Rows are points. The window is the flat piece filled in between its corners: a triangle in 3 columns, a solid with four corners in 4, and so on. A path goes straight from each point to the next, and from the last back to the first. After which points does the path pass through the window?

Window (4 x 4)
[[ 0.43  0.91  0.37  0.02]
 [-0.15  0.27  0.54  0.02]
 [-0.23  0.87  0.20 -0.05]
 [-0.07 -0.93 -0.69 -0.08]]
Path:
(1): [ 0.21  0.37 -0.27  0.42]
(2): [ 0.29  0.20 -0.14 -0.52]
(3): [-0.04 -0.30  0.05 -0.39]
(4): [-0.06 -0.28  0.05  0.24]
(5): [-0.12 -0.32 -0.32  0.54]
(6): [-0.06 -0.34 -0.16 -0.58]
(7): [ 0.00 -0.65 -0.50 -0.67]
(8): [-0.10 -0.59 -0.45  0.42]
(9): [ 0.07  0.33 -0.27  0.64]
(10): [ 0.32  0.30 -0.09 -0.71]
(11): [ 0.16  0.18  0.34 -0.78]
(12): [0.08 0.32 0.26 0.57]
Through the window after points: 5, 7

Window (6 x 6)
[[ 0.93  1.07  0.14 -0.19  0.41  0.49]
 [ 0.44 -0.27  0.18 -0.14 -0.35  0.09]
 [-0.17  0.35  0.36 -0.19 -0.05  0.18]
 [ 0.60  0.23 -0.40  0.35 -0.07  0.19]
 [-0.22 -0.46 -0.80  0.00  0.56 -0.23]
 [-0.20  0.04  0.50  0.08  0.48  0.13]]
Path:
(1): [-0.07 -0.21 -0.59  0.01  0.45 -0.41]
(2): [ 0.58  0.54 -0.14  0.00 -0.07 -0.19]
(3): [ 0.65  0.32 -0.27 -0.22  0.11  0.71]
(4): [-0.14 -0.44 -0.67 -0.04  0.44  0.40]
(5): [ 0.02 -0.10 -0.48  0.06  0.36 -0.41]
(6): [ 0.41  0.89  0.26 -0.09  0.26 -0.32]
(7): [ 0.45  0.49  0.13 -0.18  0.18  0.70]
(8): [-0.17 -0.53 -0.70 -0.05  0.56  0.56]
Through the window after points: 4, 6, 8

Window (8 x 8)
[[ 0.26 -0.33 -1.11  0.52 -0.47 -0.06 -0.32  0.38]
 [-0.63 -0.25 -0.40 -0.90  0.55 -0.13  0.08 -0.39]
 [-0.42 -0.33  0.14 -0.74 -0.15  0.65 -0.11 -0.29]
 [-0.23  0.30 -1.22 -0.27 -0.56  0.83  0.64 -0.16]
 [-0.65 -0.49  0.22  0.71 -0.11 -0.68 -0.19  0.09]
 [ 0.60  0.10  0.51  0.14  0.71  0.91 -0.44  0.06]
 [-0.40  0.50  0.46 -0.06  0.24 -0.48 -0.50  0.09]
 [ 0.26 -0.25  0.06  0.40 -0.22 -0.63 -0.08  0.04]]
Path:
(1): [-0.12 -0.11  0.20 -0.16  0.06 -0.07  0.15  0.25]
(2): [ 0.35 -0.05  0.22  0.03  0.13  0.44 -0.02  0.97]
(3): [ 0.11  0.01  0.36  0.64  0.19  0.23 -0.63 -0.67]
(4): [-0.27  0.10 -0.43 -0.21  0.09  0.43 -0.43 -1.03]
(5): [-0.36 -0.10 -0.18 -0.62  0.30  0.57  0.28  0.72]
(6): [-0.31 -0.04 -0.13 -0.05 -0.02 -0.05  0.41  0.84]
(7): [-0.11  0.01 -0.21  0.20 -0.46  0.32 -0.33 -0.62]
(8): [ 0.03 -0.26 -0.46  0.02 -0.17  0.14 -0.24 -0.61]
(9): [-0.14 -0.36 -0.47 -0.19  0.03  0.16  0.11  0.83]
(10): [-0.23 -0.17  0.37 -0.56  0.36  0.11  0.57  0.62]
(11): [-0.34  0.17  0.21 -0.23  0.34  0.30 -0.16 -0.50]
(12): [-0.24  0.10 -0.13  0.39 -0.21 -0.08 -0.54 -0.81]
(13): [-0.12 -0.15  0.35 -0.15 -0.08 -0.03  0.12  1.04]
(14): [-0.10  0.02  0.05 -0.03  0.16  0.03 -0.23  0.34]
(15): [-0.02  0.21 -0.02  0.21 -0.04  0.08 -0.49 -0.61]
(16): [-0.12 -0.10  0.00  0.08 -0.27  0.04 -0.56 -0.88]
Through the window after points: 14

Window (9 x 9)
[[ 0.70  0.20  0.10  0.20 -0.13  0.16 -0.38 -0.53 -0.02]
 [-0.44 -0.66  1.06  0.07 -0.08  0.82 -0.25 -0.21 -0.20]
 [ 0.52  0.41  0.20 -1.24  0.54 -0.09 -0.06  0.85 -0.09]
 [ 0.66  0.18  0.12  0.22  0.38 -0.66 -0.35  0.61  0.16]
 [ 0.61 -0.18  0.46 -0.04 -0.45  0.19  0.46  0.14  0.21]
 [-1.05  0.20  1.01  0.23 -0.32  0.95  0.25 -0.21 -0.27]
 [ 0.99  0.01 -1.12  0.12  0.40 -0.24 -0.51  0.75  0.34]
 [ 0.80 -0.08 -0.34  0.01  0.69 -0.29  0.25  0.22 -0.27]
 [-0.60 -0.35  0.00 -0.05 -0.05 -0.18 -0.22 -0.35  0.18]]
Path:
(1): [ 0.37 -0.02  0.03 -0.22 -0.22 -0.28 -0.11  0.63 -0.93]
(2): [ 0.63  0.13 -0.07  0.03 -0.27  0.11 -0.36 -0.20 -0.31]
(3): [ 0.51  0.16  0.27  0.04  0.17  0.13 -0.21 -0.29  0.20]
(4): [0.14 0.17 0.23 0.06 0.40 0.12 0.12 0.07 0.39]
(5): [ 0.14 -0.15  0.01  0.12 -0.19  0.10 -0.18  0.34 -0.82]
(6): [ 0.17 -0.08 -0.04 -0.05 -0.21  0.15 -0.10  0.13 -0.25]
(7): [ 0.05  0.04  0.36 -0.22  0.66  0.44  0.02 -0.13  0.90]
(8): [ 0.19 -0.06  0.29 -0.20  0.47  0.10  0.02  0.27  0.20]
(9): [ 0.22 -0.01  0.01 -0.30 -0.21 -0.06 -0.02  0.43 -0.60]
(10): [-0.22 -0.41  0.60  0.04 -0.35  0.35 -0.20  0.04 -0.60]
(11): [-0.30 -0.32  0.78  0.06  0.15  0.67 -0.13 -0.22  0.17]
(12): [ 0.67  0.11  0.07 -0.37  0.92  0.19  0.34  0.00  0.81]
Through the window after points: 2, 4, 10, 12

Window (11 x 11)
[[-0.15 -0.08 -0.18  0.53  0.51  0.45  0.10  0.82 -0.01  0.56 -0.75]
 [ 0.77  0.52  0.50  0.32 -0.85 -0.40 -0.04  0.15  0.25 -0.01  0.19]
 [-0.03 -0.96  0.11  1.02 -0.35 -0.27 -0.24  0.93 -0.22  0.72 -0.49]
 [ 0.38  0.17 -0.55 -0.26 -0.80  0.11  0.28 -0.56  0.40 -0.42  0.03]
 [ 0.34  0.19  0.39 -0.15 -0.51 -0.45  0.66 -0.99  0.17 -0.32  0.17]
 [ 0.30 -0.48 -0.26 -0.66  0.39  0.34 -0.06  0.46 -0.46  0.34 -0.37]
 [ 0.05  0.07  0.65  0.03 -0.91  0.17  0.12 -0.06  0.08 -0.53 -0.12]
 [ 0.28 -0.69 -0.15  0.45 -0.03  0.55  0.74  1.21 -0.30  0.79 -0.57]
 [ 0.05  0.20  0.00 -0.89 -0.49 -0.37  0.49 -0.06  0.64 -0.23 -0.22]
 [ 0.20  0.02 -0.80 -0.07  0.32 -0.07  0.88  0.89 -0.41 -0.66 -0.72]
 [ 0.62 -0.39  0.44  0.43 -0.30 -0.07  0.13  0.18  0.67 -0.37  0.08]]
Path:
(1): [ 0.67 -0.32  0.15 -0.03 -0.40 -0.16  0.24  0.22  0.23 -0.21 -0.51]
(2): [-0.24 -0.18  0.04  0.05 -0.43  0.06  0.51  0.21 -0.01 -0.14  0.70]
(3): [-0.26 -0.08 -0.12 -0.17 -0.22  0.02  0.38  0.61  0.14  0.12  0.31]
(4): [ 0.48 -0.20  0.13 -0.06 -0.42  0.04  0.44  0.23  0.13  0.07 -0.69]
(5): [ 0.55 -0.09  0.24 -0.01 -0.57 -0.21  0.33 -0.51  0.21 -0.19 -0.58]
(6): [-0.06  0.10  0.20  0.08 -0.12 -0.24  0.70 -0.06  0.03 -0.06  0.92]
(7): [-0.15 -0.14 -0.01  0.11 -0.26  0.12  0.40  0.39 -0.20 -0.01  0.63]
(8): [ 0.46 -0.22  0.04  0.26 -0.14  0.19  0.17  0.22 -0.13  0.06 -0.57]
(9): [ 0.27 -0.37  0.01 -0.01 -0.19  0.19  0.42  0.24  0.03 -0.03 -0.65]
(10): [-0.38 -0.15 -0.20 -0.02 -0.06  0.24  0.37  0.46  0.11 -0.14  0.31]
(11): [-0.27 -0.35 -0.40 -0.11  0.13  0.32  0.38  0.55 -0.05 -0.17  0.20]
(12): [ 0.65 -0.35 -0.20 -0.13 -0.14 -0.09  0.37  0.08 -0.06  0.06 -1.12]
Through the window after points: 3, 5

Window (12 x 12)
[[ 0.16  0.14 -0.02  0.33  0.01  0.14 -0.41  0.01  0.82 -0.08 -0.14  0.75]
 [-0.76 -0.30 -0.49  0.21  1.20 -0.16 -0.23  0.27 -0.43  0.54 -0.21  0.49]
 [ 0.20  0.29  0.08 -0.36  0.48  0.13 -0.38 -0.04 -0.23 -0.32  0.12  0.11]
 [ 1.01 -0.57  0.33  0.04 -0.51 -0.40 -0.30  0.05  0.24 -0.02 -0.28 -0.38]
 [ 0.71 -0.39 -0.49  0.41 -0.93  0.15 -0.31 -0.53  0.47 -0.11  0.17  0.35]
 [-1.16  0.31 -0.09 -0.17 -0.43 -0.03  0.84  0.31 -0.85 -0.86 -0.83 -0.52]
 [ 0.21  0.11  0.42  0.30  0.48  0.43  0.01  0.32  0.17 -0.32  0.57 -0.56]
 [-1.06  0.57 -0.10 -0.46  0.48 -0.39  0.52  0.09 -0.02  0.75 -0.01 -0.57]
 [-0.41 -0.75  0.37  0.13  0.18 -0.44  0.54 -0.33 -0.57 -0.88 -0.27  0.61]
 [ 0.17  0.94 -0.36  0.52  0.07 -0.07  0.40 -0.30  0.25  0.00 -0.26  0.16]
 [-0.03  0.59  0.58  0.26 -0.74 -0.20 -0.16  0.27 -0.62 -0.44  0.06 -0.25]
 [-0.31  0.14  0.58  0.03  0.53  0.17 -0.20 -0.45  0.14  0.41 -0.12 -1.17]]
Path:
(1): [ 0.34  0.24  0.04  0.28 -0.26  0.53  0.58  0.24 -0.26  0.47 -0.42  0.30]
(2): [-0.12  0.22 -0.14  0.29  0.26 -0.25 -0.06 -0.22  0.21 -0.27 -0.05  0.12]
(3): [-0.42  0.24 -0.04 -0.07  0.09 -0.44 -0.19  0.04 -0.21 -0.23  0.03 -0.07]
(4): [-0.16  0.10  0.10  0.04  0.20  0.04  0.10 -0.08 -0.33  0.18 -0.32  0.12]
(5): [ 0.36  0.01  0.30  0.55  0.30  0.74  0.01 -0.04 -0.20  0.28 -0.40  0.34]
(6): [-0.54  0.26 -0.26 -0.40 -0.15 -0.92 -0.15  0.15  0.59 -0.70  0.30 -0.39]
(7): [-0.04  0.27 -0.49  0.22  0.19 -0.46 -0.07  0.07 -0.07 -0.95 -0.01 -0.10]
(8): [-0.15  0.26  0.18  0.14 -0.12  0.08  0.30  0.10 -0.19  0.29 -0.15  0.27]
Through the window after points: 1, 5
